Rows are points. The ring and each string are closed loops that go straight from each point to the next, and from the last back to the first. Before rounding, they use only three directions, however many columns there are. Count how often each string passes through the ring. Passing back the other way cancels.
(in the rows, 128 means zero)

Ring, 10 rows:
[[135 116 187]
 [153 147 164]
 [156 161 134]
 [147 162 101]
 [133 147  77]
 [119 112  68]
 [113  73  84]
 [112  56 112]
 [112  64 160]
 [119  87 182]]
String (21 x 3):
[[154 117 151]
 [173 119 188]
 [168 125 216]
 [128 146 214]
 [150 135 206]
 [170 130 192]
 [167 118 153]
 [142 115 132]
 [124 144 140]
 [151 136 128]
 [179 146 111]
 [172 174  95]
 [136 196  94]
 [122 164 110]
 [127 142 116]
 [111 167 120]
 [150 192 109]
 [188 173 118]
 [189 141 131]
 [153 126 138]
 [126 123 136]]
Times through: 0
String:
[[149 129  60]
 [137 140  34]
 [113 147  48]
 [101 143  91]
 [120 122 114]
 [138 110 110]
 [152 128  57]
 [142 155  51]
 [127 181  63]
 [121 183  88]
 [154 186  85]
 [171 155 102]
 [159 130 118]
 [135 120 127]
 [122 158 139]
 [143 178 150]
 [133 176 153]
 [123 158 147]
 [141 135 137]
 [169 128 132]
 [185 157 133]
 [175 192 129]
 [142 195 122]
 [135 197 108]
 [143 182  92]
 [118 159 105]
 [119 139 110]
 [139 118 105]]
Times through: 2

Ring:
[[138 118 195 135]
 [125 123 173 174]
 [121 137 135 187]
 [129 150 108 166]
 [122 126 104 123]
 [118 108 123 107]
 [134 108 179 107]]
String, 30 rows:
[[136 129 163 136]
 [118 109 158 147]
 [137 128 174 143]
 [148 135 203 154]
 [132 122 209 181]
 [114 111 178 184]
 [108 107 151 169]
 [135 134 155 148]
 [142 144 171 164]
 [125 130 180 200]
 [108 111 169 198]
 [129 129 183 185]
 [140 137 180 162]
 [149 141 202 163]
 [136 122 206 163]
 [125 104 207 157]
 [119 106 171 146]
 [132 121 167 137]
 [154 130 201 115]
 [166 127 225  92]
 [141 102 206  95]
 [120 100 164 123]
 [129 116 158 127]
 [145 130 169 116]
 [145 113 189  91]
 [133  97 190  92]
 [121  89 182 106]
 [134  94 204  97]
 [157 119 221  95]
 [155 132 200 115]]
Times through: 3
String:
[[125 116 166 148]
 [146 136 175 133]
 [155 123 218 110]
 [160 120 223  91]
 [149 128 183 109]
 [128 120 153 134]
 [111  86 165 118]
 [137  99 196  92]
 [151 123 197 102]
 [142 129 172 127]
 [118 110 151 144]
 [117 104 170 149]
 [130 125 161 146]
 [141 136 181 156]
 [118 117 185 195]
 [108 111 159 186]
 [111 112 149 171]
 [137 139 162 158]
 [144 145 182 173]
 [117 113 185 187]
 [109 101 166 166]]
Times through: 1

Ring (10 x 6):
[[157 123 111  98 129 161]
 [139 154 131  84 141 137]
 [115 161 148  93 149 108]
 [100 148 155 107 150  90]
 [ 85 106 155 139 146  75]
 [ 87  83 148 155 141  80]
 [107  59 127 174 130 107]
 [134  58 107 173 121 142]
 [155  75  98 150 119 166]
 [161  94 100 126 121 170]]
String:
[[148 124 109 167 130 161]
 [168  79  87 175 115 186]
 [159  19  87 145 108 167]
 [138  36 105 141 117 141]
 [122  71 123 137 129 121]
 [134 109 116 172 131 144]
 [101  86 134 189 136 103]
 [ 64  65 162 154 145  49]
 [ 56  54 168 128 145  34]
 [ 91  79 146 137 139  82]
 [117 102 129 155 135 119]
 [129 109 123 145 133 132]]
Times through: 2

Ring:
[[145 128 131 139 135 174  94 119  86]
 [127 153 121 128 130 164  99 126  82]
 [106 169 124 134 131 129 118 144  94]
 [ 91 165 142 156 140  81 146 166 119]
 [ 92 146 155 172 147  57 168 172 138]
 [103 126 155 174 150  64 175 162 142]
 [123 104 149 168 149  93 168 141 135]
 [144  89 148 164 149 126 147 125 124]
 [155  88 149 162 147 147 126 119 113]
 [156 101 145 155 143 165 104 117 100]]
String, 19 rows:
[[ 78 182 156 168 142  59 141 186 124]
 [ 74 182 138 152 138  61 160 176 123]
 [107 153 108 121 130 129 149 129 100]
 [108 129 164 180 150  73 152 166 136]
 [ 93 118 196 218 165   7 185 197 172]
 [102 111 159 182 154  47 195 163 155]
 [122 114 126 143 141 115 167 127 120]
 [127 117 139 154 143 119 145 134 117]
 [135  96 165 182 154 101 145 145 133]
 [168  54 169 186 158 133 139 121 133]
 [162  85 136 149 143 169 122 105 104]
 [143 117 122 133 136 164 122 112  95]
 [140 125 116 126 133 170 119 110  89]
 [137 117 157 169 146 129 114 141 112]
 [150 128 147 153 139 172  76 127  87]
 [139 162  97 100 119 212  74 103  55]
 [124 168  84  90 117 194 105 103  62]
 [119 142 134 146 138 127 127 139 105]
 [101 161 151 163 141  93 126 166 114]]
Times through: 4
String (19 x 9):
[[120 136 138 150 140 122 131 140 109]
 [108 154 153 164 142 100 123 161 114]
 [100 184 128 136 130 125 107 153  91]
 [113 183  95 100 119 176  99 120  65]
 [128 164  89  95 119 195  99 105  63]
 [148 148 111 114 125 209  70 106  61]
 [160 108 161 168 145 168  76 129  96]
 [150 100 170 181 152 132 106 140 117]
 [137 116 141 153 142 138 125 129 108]
 [139 121 111 123 132 169 128 107  91]
 [153 100 124 136 138 171 124 104  97]
 [131 127 120 132 135 151 132 119  98]
 [136 115 143 156 143 134 127 131 110]
 [158  87 178 189 155 134 104 138 120]
 [172  91 170 177 149 174  71 124  99]
 [155 129 131 135 133 195  73 113  75]
 [134 147 141 147 136 158  84 136  87]
 [121 141 148 158 141 121 116 148 108]
 [121 140 127 139 136 134 129 133 101]]
Times through: 0
